Rows are points. To make a cloud, some directions were put in groups of two or more. Within a group, all points are equally far from the middle, so they leave a hole (a ring in 2 directions, a hollow ball in 3). The other directions are filled evenly. Then the cloud was stretched, turned, moved and blurred a little. How many holes are there, and how many directions does each take, smallest first?
In the rows, zero is written as 128.

Cloud (19 x 3):
[[133 167  93]
 [ 93  83 127]
 [ 86  99 160]
 [145  71 163]
 [178 114 104]
 [185 143 144]
 [121 175 104]
 [126  99 190]
 [186 106 140]
 [161 134 185]
 [160 174 145]
 [ 90  98 109]
 [111  83 102]
 [139 150  83]
 [163  76 124]
 [147 104 190]
 [118 182 124]
 [154  69 146]
 [119 107  83]]
Holes: 1 (3)

Cloud (19 x 3):
[[101 112 139]
 [160  86  79]
 [125 150 159]
 [106 132 154]
 [178  79 112]
 [117 109 106]
 [115 104  91]
 [109 116 139]
 [124  82 132]
 [121 127 106]
 [203 125 141]
 [175  47 144]
 [ 98  81 163]
 [ 93  69 153]
 [143  58 159]
 [130 157 170]
 [172  63  92]
 [189 109 153]
 [138 128  85]]
Holes: 0

Cloud (31 x 4):
[[ 65 123 156 157]
 [ 88 125 106 104]
 [190 115 139 147]
 [104 117 188 147]
 [ 96 141 104  86]
 [ 92 180 141 138]
 [166 148  97 117]
 [191 148 118 131]
 [ 51 137 141 101]
 [166 160 118  97]
 [156  99 112 121]
 [179 166 108 154]
 [163 165 167 174]
 [139 178 165 160]
 [ 97 172 179 144]
 [106 105 111  94]
 [ 88 148 106 130]
 [138  91 164  92]
 [ 92 164 178 181]
 [ 52 156 151  94]
 [116 118  96 118]
 [179 144  90 154]
 [104 170 122  80]
 [193 110 119 176]
 [165 119  89 150]
 [199 148 123 159]
 [148 173 144  81]
 [179 169 147 182]
 [173 146 167 187]
 [ 74 135 115 152]
 [104  89 165  97]]
Holes: 1 (3)

Cloud (29 x 4):
[[ 70 110 144 171]
 [128 112 205 111]
 [ 78 148 171 128]
 [151 123 143 189]
 [ 74 163 112 140]
 [131  89 154 187]
 [142 102  84 142]
 [ 97 104 160 184]
 [161  99 110  95]
 [114 103  77 137]
 [186  86 148 113]
 [153 123 135 188]
 [ 79  69 130 128]
 [175  84 116 122]
 [134 166 102 157]
 [164 168 143 131]
 [164  93 105 156]
 [178 118 137  93]
 [155  60 163 148]
 [152 115 204 117]
 [172  70 145 145]
 [175  75 131 144]
 [166 136 132  88]
 [ 93  80 123  91]
 [155 122 118 182]
 [114 140 192 158]
 [113 105  77 138]
 [ 66  96 123 158]
 [105 115 195 103]]
Holes: 2 (2, 2)

Cloud (29 x 4):
[[119 170  97  99]
 [ 83 160 124 131]
 [ 46  90  90 129]
 [133  91 118 103]
 [ 53  70 120 137]
 [159 144 117  93]
 [ 64 131 115 164]
 [ 66 144 144 144]
 [ 65 123 105  91]
 [149 158  94  89]
 [148 114 103  93]
 [ 59 111  87  95]
 [ 44  83 106 143]
 [122 119  72 142]
 [124  83 120 110]
 [ 54 121 135 167]
 [ 61 113 108  93]
 [134 118  99 157]
 [142 122 141 166]
 [138  99 121  97]
 [ 75  94 178 175]
 [137 114 152 170]
 [ 98 136  87 158]
 [112 119 188 133]
 [121 101 166 173]
 [ 84 120 183 132]
 [ 68 115 137  98]
 [131 115  82 146]
 [ 52 116 126 167]]
Holes: 2 (2, 2)

Cloud (49 x 6):
[[118 164 113 139  76 147]
 [130 110 176 130 102 191]
 [ 97  88 147 140  89 188]
 [123 158  98 154 168 107]
 [100 178 121  91 115 185]
 [142 162 130  58 109 173]
 [119 124 143 129 193 166]
 [117 151 146  81 177 208]
 [ 89 205 124 128 149 192]
 [149 117 149 135 163 193]
 [143 121  78 167 151 147]
 [113 137 164 123  78 148]
 [156 100 128 156 157 141]
 [ 83 121  89 191 112 166]
 [ 99 183 118 136 158 116]
 [ 70  70 122 113 116 118]
 [ 93  91  90 160  79 170]
 [108 100  76 156 107 182]
 [ 78 145 109 113 112 117]
 [115 113 145 109 117  95]
 [118 109 177 152 172 188]
 [ 93  86  91 162 108 197]
 [133 126  97 191 140 155]
 [ 72 151 153 111 197 153]
 [110 158 179 160 185 156]
 [ 78  88 130  90 133 182]
 [ 43  74 137 152  99 141]
 [105 132 118 202 129 106]
 [112 132 151 108  74 171]
 [129 106 114 103 146 189]
 [ 88  64 136 173 167 121]
 [ 78 143  89 132 115 103]
 [ 84  84 115 125  77 112]
 [155 142 114 115 169 131]
 [173 171 109 141 151 166]
 [159  96  89 132 140 152]
 [117 112  65 126  81 147]
 [ 33 109 108 124 130 129]
 [142  80 129 128 120 186]
 [ 98 101 188 157 154 193]
 [112 150 139  77  96 138]
 [146 178  88 164 140 119]
 [ 74  54 140 170 103 176]
 [140 121 131 122 158  97]
 [106 164 139 177 188 167]
 [107  74 116 121 158 187]
 [104 153 113  94  94 166]
 [ 63 129 128 116 178 132]
 [107  77 145 175 165 156]]
Holes: 1 (4)

Cloud (47 x 6):
[[ 94 145 122 140  85 119]
 [ 41  92 111 115 134 152]
 [156  63 143 132 164 105]
 [114 118 100 123 123 217]
 [ 71  60  92 123  73 147]
 [160 144 136 167 129 130]
 [ 90  78 174 160 123 142]
 [160 170 127 149 133 101]
 [204 118 144 121  73 110]
 [ 72 104 130 159 118 148]
 [ 79  83 147 163 125 158]
 [ 94 122 112 163 125 155]
 [ 86  86 140  93  92 173]
 [ 95 120 124 107 104 206]
 [ 61 102 135 128 163 170]
 [214  76 142 124 121 122]
 [ 86 124 140  92 144 109]
 [ 81  84 137  85  93 158]
 [ 70  98 112 158 121 156]
 [ 93  81 121 139 126 210]
 [192  93 107 104 107 140]
 [180 137 165  96 166 141]
 [154  95 105 149  95  81]
 [188 163 150  66 124 113]
 [ 93 121 160 159 126 166]
 [ 67 150 141  77 105 147]
 [ 76  72 146 167 108 132]
 [142 101  74 104  89 146]
 [208 130 144 104  84  96]
 [152 116 152 153  95 165]
 [107  72  88 114  80 183]
 [181 115 176  78 116 109]
 [156  95 132  86 112  73]
 [103  67 163 121 116  77]
 [135 103 106  69 133 105]
 [ 95 110 142  81 151 202]
 [104  40 133 102 113  86]
 [182 146 141 136 162 105]
 [109  95 183 128 140 160]
 [192  84 134  98 145 141]
 [ 92 123 167 134 137 186]
 [112 114 164 167 113 162]
 [133 111 172 119 170 128]
 [136 124 130 119  71 158]
 [ 55 115 121 118  98 139]
 [100  88 112 118 102 207]
 [119  96 148 154 107 182]]
Holes: 2 (2, 2)
